Each point is reached from the start by the listed moves, each made once or not at all, plus a little noise. Say if it took an odd or an even number of moves. Then give how often each move was made.

Moves:
(1): .51 -.24
(2): .28 .51
Start: -.21 .05
Points:
.58 .33 -> even (1, 1)
.03 .59 -> odd (0, 1)
-.21 .04 -> even (0, 0)

Moves:
(1): .58 .07 -.07 -.14 .00 .08 -.11 -.01
(2): -.05 .61 .06 -.04 -.01 .01 .09 -.06
(3): .05 -.02 .52 -.12 -.11 -.07 .01 -.03
(4): .06 .06 .11 .61 -.21 .02 -.04 .12
(5): .11 .04 .09 .13 .47 .06 -.09 .03
(6): -.05 -.02 .08 -.03 -.05 .66 .15 -.05
Start: .22 -.07 -.08 -.22 .10 .17 -.22 -.22
Points:
.43 .04 .66 .38 .24 .17 -.32 -.12 -> odd (0, 0, 1, 1, 1, 0)
.26 .54 .65 -.28 .39 .83 -.06 -.32 -> even (0, 1, 1, 0, 1, 1)
.94 .63 .55 -.37 .47 .24 -.35 -.30 -> even (1, 1, 1, 0, 1, 0)

Moves:
(1): .60 .03 .13 -.05 -.13 .12 -.16 -.10 .02 .00 -.11 .06 .07
(2): -.05 .49 .02 -.03 -.01 .02 -.01 -.12 .06 .07 .00 -.04 -.07
(3): -.07 -.13 .55 -.13 -.02 -.03 -.04 .08 -.01 .02 .00 .11 -.03
(4): .03 .04 .08 .37 .03 -.01 -.09 .04 -.09 -.01 -.06 .02 .04
(5): .09 -.02 .06 -.01 .58 .04 -.01 -.16 -.04 -.04 -.08 -.02 -.07
(6): -.11 -.05 .04 .08 -.08 .58 .01 -.02 .06 -.02 -.01 .05 -.01
(7): .10 .01 .08 .01 .01 -.06 .36 -.01 .00 .00 .07 .03 -.05
(8): .08 .11 -.04 -.13 .05 .11 .04 .40 -.11 .00 -.04 -.01 .03
(9): -.03 .03 .06 .05 .04 .00 .03 .12 .51 .01 -.13 -.02 .05
(10): .01 -.06 .01 .02 -.03 .01 .02 -.06 -.03 .54 .01 -.02 .04
(11): .09 .04 -.06 .08 .06 .02 -.07 .01 .01 .11 .54 -.10 -.08
(12): .00 -.01 -.07 .01 .00 -.12 -.04 .02 .08 .10 .00 .47 -.05
Start: .09 .01 .08 .04 -.09 .10 -.04 .15 .08 -.24 .07 -.18 -.39
Points:
.21 -.05 .77 .43 -.02 .04 .17 .32 .46 .44 .48 -.12 -.44 -> even (0, 0, 1, 1, 0, 0, 1, 0, 1, 1, 1, 0)
.72 .60 .40 .33 .38 .94 -.23 .28 .47 -.24 -.37 -.16 -.35 -> odd (1, 1, 0, 1, 1, 1, 0, 1, 1, 0, 0, 0)
.10 .56 .20 .42 .53 .71 -.09 .41 .56 -.09 -.27 .26 -.49 -> odd (0, 1, 0, 1, 1, 1, 0, 1, 1, 0, 0, 1)
.80 .14 .75 .27 -.08 .18 -.38 .70 .47 -.03 .26 .34 -.39 -> odd (1, 0, 1, 1, 0, 0, 0, 1, 1, 0, 1, 1)
.12 .46 .63 -.10 .48 .86 -.10 .34 .04 -.08 .50 -.19 -.64 -> even (0, 1, 1, 0, 1, 1, 0, 1, 0, 0, 1, 0)
.28 -.02 .13 .07 .51 -.07 .22 -.02 .16 -.17 .09 .32 -.59 -> odd (0, 0, 0, 0, 1, 0, 1, 0, 0, 0, 0, 1)

Moves:
(1): .15 .11 -.07 .24 -.13 -.10 -.04 .09 -.05 -.07 .00 .06 .09 -.03 -.10 -.06 .10 .06 -.01 -.04
(2): -.11 .24 .08 -.04 .15 .05 .16 .04 .16 .05 .12 .11 .01 .14 -.03 -.06 -.02 .07 -.08 -.04
(3): .15 .10 .30 -.10 .04 -.06 .01 .08 -.28 .19 .06 -.14 -.06 -.14 .06 -.01 .03 -.13 .02 -.01
(4): -.26 .06 .07 .07 .02 -.04 -.06 -.06 .04 -.06 -.01 .06 -.15 -.26 .03 -.08 -.04 -.05 -.03 -.14
(5): -.02 .05 -.10 -.07 .28 .04 -.10 .12 .15 -.04 -.13 .00 -.11 .06 -.06 .11 .01 -.09 .11 -.13
(6): -.05 -.04 .03 .14 .11 .17 .08 .05 -.13 .02 .04 .02 .12 -.01 -.06 -.07 -.07 -.04 .01 .07
(7): .02 -.07 .03 -.07 .09 -.16 .14 -.15 -.07 -.12 -.11 -.08 -.11 -.08 -.02 -.07 -.12 -.02 -.09 .08
(8): -.19 .08 -.10 .10 .10 -.02 .13 .21 -.05 .12 .01 .03 .09 .06 .03 .15 -.02 -.14 -.06 .06
(9): -.10 -.19 -.10 -.03 -.06 .10 .02 .17 .30 .02 -.04 -.04 .08 -.12 .01 .00 -.03 .12 -.03 -.03
(10): .02 .02 -.17 -.01 -.12 -.06 .17 -.10 -.02 .17 .11 -.05 .02 -.07 .02 .04 .00 .19 .12 -.18
(11): -.01 .04 -.01 .05 .10 -.02 -.05 -.05 -.10 .18 .31 -.09 -.02 -.10 .00 -.13 -.01 -.05 -.25 .02
(12): .04 .03 -.09 .01 .00 -.03 .09 .03 .01 -.05 .01 .25 -.13 .06 -.03 .01 .03 .05 -.01 .07
(13): .06 -.16 -.16 -.18 .11 -.07 .12 -.02 .01 .00 -.04 .20 .30 .04 .07 .10 -.03 -.01 .09 .01
(14): .04 -.19 .17 .22 -.05 .06 .05 -.05 .21 .11 .08 .11 -.01 -.01 -.02 .10 .11 -.06 .02 .05
(15): -.01 .11 -.15 .05 .03 -.07 .18 -.04 .07 -.06 .10 .01 .00 -.07 .30 -.10 -.18 .17 .10 .08
(16): .01 .18 .05 -.25 .11 .15 .08 -.07 .14 -.05 .11 .07 -.07 .00 .03 .32 -.09 .04 .01 -.07
(17): .01 .05 -.05 -.02 -.01 .10 -.03 .06 .04 -.13 .03 -.03 -.06 .04 .04 .01 .29 -.11 .01 -.09
(18): -.10 -.21 .04 .09 .16 -.06 -.06 -.02 -.05 -.05 .08 .11 .00 .03 -.02 .11 .16 .22 .02 .24
(19): .05 -.12 -.01 .04 -.24 -.11 .08 .18 .03 -.07 .20 -.02 .12 .04 -.17 .05 -.09 -.24 .16 -.10
(20): .13 .20 .02 -.02 -.15 .03 .03 -.15 .14 .06 .11 .15 .01 -.04 -.21 .02 .17 -.02 .16 .16
Start: .07 .05 -.02 .13 .06 -.21 -.12 .13 .11 .11 -.03 -.13 -.23 .15 .07 .01 -.09 .12 -.07 -.30
Points:
.03 .16 -.27 .22 .56 -.47 .68 .88 .26 .18 .16 .00 .28 .04 .09 .03 -.53 -.13 .16 -.34 -> odd (1, 1, 1, 0, 1, 1, 1, 1, 1, 0, 0, 0, 1, 0, 1, 0, 0, 0, 1, 0)
.02 .59 .13 .37 -.08 -.41 .78 .39 .73 .14 .60 .44 -.36 -.31 -.03 .28 -.25 -.02 .10 -.22 -> odd (1, 1, 1, 1, 0, 0, 1, 1, 1, 0, 0, 1, 0, 1, 1, 1, 0, 0, 1, 1)
-.08 -.58 -.53 .65 .43 -.34 .38 .60 .39 .22 .49 .08 .31 -.04 -.20 .32 .17 -.06 .04 -.33 -> odd (1, 0, 0, 0, 1, 1, 1, 1, 1, 1, 1, 0, 1, 1, 0, 0, 1, 1, 1, 0)
-.04 -.43 -.07 .26 .33 -.25 .25 .40 .16 .68 .59 -.05 .11 -.14 .26 .39 .37 .15 -.13 -.24 -> odd (0, 0, 1, 0, 0, 0, 0, 1, 1, 1, 1, 0, 1, 1, 0, 0, 1, 1, 0, 0)
-.06 .03 .19 -.18 .40 -.13 .35 .54 .89 .23 .29 .48 -.24 -.06 -.06 .55 -.24 -.17 .19 -.70 -> even (0, 1, 1, 1, 1, 0, 0, 0, 1, 0, 0, 1, 1, 1, 0, 1, 0, 0, 1, 0)
-.03 -.08 -.27 .50 .40 -.41 .43 .18 .81 .11 .14 .07 -.29 -.02 .16 .07 -.08 .80 .08 -.26 -> odd (1, 1, 0, 0, 1, 0, 1, 0, 1, 1, 0, 0, 0, 1, 1, 0, 0, 1, 0, 0)
-.03 .19 .10 .56 .27 -.26 .49 .67 .62 -.13 .31 .18 -.45 -.22 .01 -.17 -.08 -.16 .07 -.52 -> odd (1, 1, 1, 1, 1, 1, 1, 0, 1, 0, 0, 1, 0, 1, 1, 0, 1, 0, 1, 0)
-.03 -.39 -.31 -.16 .43 -.49 .35 .65 .19 .18 .14 -.15 .04 .02 .03 .49 .12 -.09 .29 -.47 -> even (0, 0, 1, 0, 1, 0, 1, 1, 1, 1, 0, 0, 1, 0, 0, 0, 1, 1, 1, 0)
-.21 .49 .02 .74 .12 -.30 .39 .29 .53 .64 .94 .15 -.21 -.46 .17 .02 .48 .39 -.06 -.23 -> odd (1, 1, 1, 1, 0, 0, 0, 1, 1, 1, 1, 0, 0, 1, 1, 0, 1, 1, 0, 1)
